Each row of a before or after table is a point. One or more steps were done to the points. Then noise was added and the rows were shuffled. The steps act on columns, c1 being the first. What was done? A step turns or swaps two columns, mirrors them in a line or flattens them onto one, adds a multiple of one to another, or multiplies or shifts one. Angles are multiples of 10 degrees, from the lower column toward the higher: turns from -170 to 170, lines from 10 to 170 but not 90. Use the fewest steps. Two steps may share a column if one is a turn and the other turns, adds or multiplies; they go together, in the order done. Otherwise the lowest column goes first.

Before, 12 rows:
[[-0.01  0.76  0.51]
 [ 0.42  0.04 -0.85]
 [-0.30  0.27  0.04]
 [-0.51  0.76  0.23]
 [ 0.23 -0.38 -0.37]
 [ 0.36 -0.06 -0.17]
 [-0.37  0.84  0.10]
 [-0.09  0.08 -0.12]
 [ 0.64  0.30  0.29]
 [-0.34  0.69  0.10]
 [ 0.94 -0.38  0.04]
 [ 0.25 -0.18 -0.17]]
After:
[[-0.03 -0.23 -0.76]
 [ 0.51 -0.04  1.19]
 [ 0.30 -0.29 -2.42]
 [ 0.23 -0.15 -0.26]
 [ 0.60 -0.08  0.22]
 [ 0.75 -0.80  0.20]
 [ 0.87  0.00 -0.99]
 [-0.17 -0.57 -2.28]
 [-0.06 -0.79 -2.44]
 [-0.10 -0.57 -2.02]
 [ 1.21  0.40  1.06]
 [ 0.52  0.00  0.64]]
Steps: shift c1 by 0.30; multiply c2 by 3; turn c2 and c3 by -110 degrees

Before, 11 rows:
[[ 0.08  0.35  0.75 -0.12  0.08 -0.26]
 [-0.12  0.04 -0.50  0.00 -0.14  0.18]
 [ 0.11 -0.26 -0.75 -0.14 -0.37  0.39]
 [-0.26 -0.60 -0.12  0.68  0.37  0.57]
 [ 0.17 -0.06  0.34  0.16  0.86  0.23]
 [-0.03 -0.06 -0.18  0.66  0.27  0.14]
 [ 0.77 -0.66 -0.38 -0.44 -0.87 -0.09]
 [-0.30  0.00 -0.50 -0.19 -0.39  0.69]
 [-0.57  0.00 -0.56 -0.45 -0.10  0.06]
 [ 0.36  0.66  0.30 -0.13  0.24 -0.19]
 [-0.39 -0.34  0.20  0.58  0.69  0.82]]
After:
[[ 0.29 -0.24 -0.68 -0.46 -0.41  0.43]
 [ 0.15 -0.06 -0.67 -0.08 -0.15  0.10]
 [-0.33  0.83  0.09  0.01  0.25 -0.04]
 [ 0.40  0.11  0.01 -0.06  0.70  0.08]
 [ 0.03  0.12 -0.37  0.32  0.29 -0.20]
 [-0.14  0.52  0.10 -0.01  0.89  0.06]
 [ 0.60 -0.03 -0.76 -0.27 -0.12  0.27]
 [-0.82 -1.30 -0.55 -0.19 -0.85  0.19]
 [-0.11 -0.50 -0.96 -0.29 -0.39  0.26]
 [ 0.26 -0.36 -0.34  0.14  0.36 -0.13]
 [-0.08  0.42  0.56  0.06  0.06 -0.04]]
Steps: multiply c1 by -1; add 0.7 times c5 to c2; shift c3 by -0.20; flatten c4 and c6 onto the line at 140 degrees

Before (10 x 11):
[[-0.02  0.40  0.31  0.54  0.10 -1.25  0.22 -0.55  0.24  0.00 -0.60]
 [ 0.63  0.23 -0.20  0.46  0.48  0.43 -0.59  0.10 -0.01 -0.19  0.35]
 [ 0.51  0.15 -0.06 -0.35 -0.65  0.34 -0.41 -0.09  0.57 -0.01  0.08]
 [-0.36 -0.59  0.18  0.52 -0.65 -0.69 -0.24  0.40 -0.24  0.02 -0.53]
 [-0.12 -0.60  0.53  0.67 -0.55 -0.07  0.35 -0.16 -0.22 -0.13 -0.85]
 [ 0.07 -0.10 -0.50  0.83  0.31  0.56 -0.21 -0.41  0.09  0.53  0.35]
 [ 0.27 -0.11  0.06  0.23  0.65  0.08  0.04 -0.64 -0.15  0.58  0.37]
 [-0.10 -0.20  0.02  0.78  0.14  0.54 -0.30 -1.02 -0.45  0.18  0.59]
 [ 0.09  0.59 -0.17 -0.11 -0.68  0.60 -0.43  0.53 -0.07  0.29  0.14]
 [-0.18  0.23  0.49  0.05 -0.47  0.38 -0.34  0.18  0.54  0.19  0.21]]
After:
[[-0.14 -0.61  0.65  0.68 -0.51 -0.07 -0.21  0.25  0.13 -0.11 -0.38]
 [ 0.06 -0.12 -0.43  0.76  0.33  0.15  0.57 -0.61 -0.21  0.56  0.15]
 [ 0.27 -0.12  0.17  0.22  0.70  0.03  0.13 -1.05 -0.08  0.55  0.14]
 [ 0.63  0.24 -0.14  0.45  0.50  0.43  0.65 -0.27 -0.14 -0.17  0.21]
 [-0.14  0.21 -0.11  0.08 -0.47  0.13  0.50  0.54  0.85  0.22  0.07]
 [ 0.49  0.14 -0.54 -0.32 -0.65  0.07  0.45  0.41  0.56  0.02  0.01]
 [-0.12 -0.22  0.37  0.74  0.13  0.24  0.59 -1.12 -0.40  0.21  0.31]
 [ 0.03  0.37  0.02  0.61  0.12  0.61 -1.21 -0.61  0.46 -0.03 -0.28]
 [-0.34 -0.57  0.34  0.51 -0.61  0.76 -0.44  0.84 -0.13 -0.03 -0.21]
 [ 0.17  0.64 -0.03 -0.12 -0.72  0.06  0.74  1.02 -0.14  0.29  0.04]]
Steps: multiply c9 by 1.3; turn c3 and c9 by 40 degrees; turn c6 and c7 by 120 degrees; add 0.3 times c4 to c6; add -0.7 times c5 to c8; multiply c11 by 0.4

Before (12 x 18):
[[ 0.30 -0.56 -0.19 -0.11 -0.21  0.50  0.39  0.25  0.83 -0.14 -0.32  0.16
   0.06 -0.25 -0.15 -0.41  0.26  0.28]
 [-0.37 -0.10 -0.60  0.11  0.40 -0.04  0.67  0.40 -0.14 -0.39 -0.30 -0.35
  -0.10  0.41 -0.57 -0.26  0.34  0.01]
 [-0.02 -0.01  0.44  0.17  0.28  0.12 -0.35  0.11  0.10  0.09 -0.56 -0.72
   0.31 -0.48  0.02 -0.74  0.16  0.34]
 [ 0.08 -0.12  0.02 -0.31  0.38  0.37 -0.12 -0.25  0.23 -0.16 -0.20 -0.57
   0.06 -0.60 -0.79 -0.02 -0.08 -0.08]
 [-0.01 -0.31  0.29  0.45  0.00  0.50 -0.09  0.11 -0.16 -0.02 -0.02 -0.11
   0.38 -0.27 -0.16 -0.35 -0.50 -0.27]
 [ 0.09 -0.41  0.20 -0.04  0.26 -0.24  0.51 -0.40  0.15 -0.04  0.06 -0.28
   0.04 -0.59  0.20 -0.24 -0.16  0.16]
 [-1.12  0.44 -0.49  0.28 -0.34  0.16  0.11 -0.57 -0.17  0.30  0.63 -0.16
  -1.05 -0.45 -0.35 -0.26  0.93 -0.70]
 [-0.98 -0.53 -0.89  0.46 -0.85 -0.98 -0.54 -0.33  0.32  0.60  0.96  0.00
  -0.37 -0.05 -0.75 -0.43  0.67 -0.71]
 [-0.68 -0.17 -0.32  0.25 -0.61 -1.18 -0.49  0.34  0.48  0.44  0.58  0.67
  -0.96  0.25 -0.63  0.06  0.56 -0.68]
 [ 0.16 -0.21 -0.13  0.01  0.03  0.22 -0.09 -0.58 -0.21  0.61 -0.87 -0.25
   0.25 -0.77  0.09 -0.23 -0.03 -0.41]
 [-0.71 -0.05 -0.76  0.13 -0.73 -0.50  0.07  0.34  0.22 -0.33  0.09  0.33
  -0.34 -0.48 -0.50  0.06  0.17  0.29]
 [-0.90 -0.30 -0.42  0.21 -0.66 -0.78 -0.70 -0.21  0.27 -0.26  0.55  0.34
  -0.12  0.71 -0.32  0.32  0.84 -0.32]]
After, 12 rows:
[[ 0.84  1.24 -0.91  0.48 -0.86 -0.74 -0.58 -0.38  0.03 -0.84 -0.14  0.66
  -0.30 -1.31 -1.20 -0.54  0.69 -0.75]
 [-0.33  0.64 -0.08 -0.07  0.00  0.05 -0.04 -0.51 -0.44 -0.61 -0.32 -0.29
   0.25  0.35  0.77 -0.33  0.01 -0.38]
 [-0.04  0.42  0.27  0.42 -0.02  0.27 -0.09  0.09  0.00  0.02 -0.21 -0.40
   0.36 -0.11 -0.09 -0.40 -0.50 -0.21]
 [-0.03  0.15  0.03 -0.32  0.28 -0.05 -0.09 -0.24 -0.07  0.17 -0.82 -0.67
   0.12  0.82 -0.25 -0.07 -0.08 -0.11]
 [-0.05  0.49  0.20 -0.03  0.21 -0.33  0.48 -0.39 -0.12  0.11  0.13  0.01
   0.03  0.31  0.15 -0.27 -0.18  0.10]
 [ 0.00  0.09  0.46  0.21  0.21 -0.34 -0.38  0.10  0.10 -0.12 -0.27 -0.63
   0.37  0.60  0.55 -0.92  0.25  0.45]
 [ 0.76  1.10 -0.74  0.09 -0.74 -0.25  0.03  0.28  0.27  0.19 -0.41  0.59
  -0.39 -0.54 -0.28  0.09  0.27  0.30]
 [ 1.05  0.44 -0.54  0.30 -0.34  0.09  0.14 -0.42 -0.36 -0.46 -0.01 -0.22
  -1.10  0.25 -0.73 -0.38  0.86 -0.69]
 [-0.25  0.77 -0.16 -0.10 -0.25  0.47  0.39  0.12  0.40  0.15 -0.33 -0.24
   0.10 -0.49  0.17 -0.54  0.29  0.23]
 [ 0.62  0.50 -0.27  0.24 -0.65 -0.45 -0.47  0.20  0.34 -0.52 -0.26  1.25
  -0.98 -0.98 -0.69  0.04  0.51 -0.62]
 [ 0.40 -0.60 -0.65  0.20  0.42 -0.30  0.61  0.40  0.14  0.32 -0.64 -0.10
  -0.11  0.19  0.04 -0.32  0.29  0.07]
 [ 0.96  0.30 -0.39  0.27 -0.63 -0.40 -0.68 -0.22 -0.07  0.09 -0.02  0.72
  -0.09 -1.44 -0.65  0.36  0.84 -0.37]]
Steps: turn c1 and c10 by 170 degrees; add 1.5 times c5 to c2; turn c2 and c14 by 130 degrees; turn c6 and c12 by -40 degrees; multiply c9 by 0.4; turn c8 and c9 by 30 degrees; turn c11 and c15 by -60 degrees; multiply c16 by 1.3
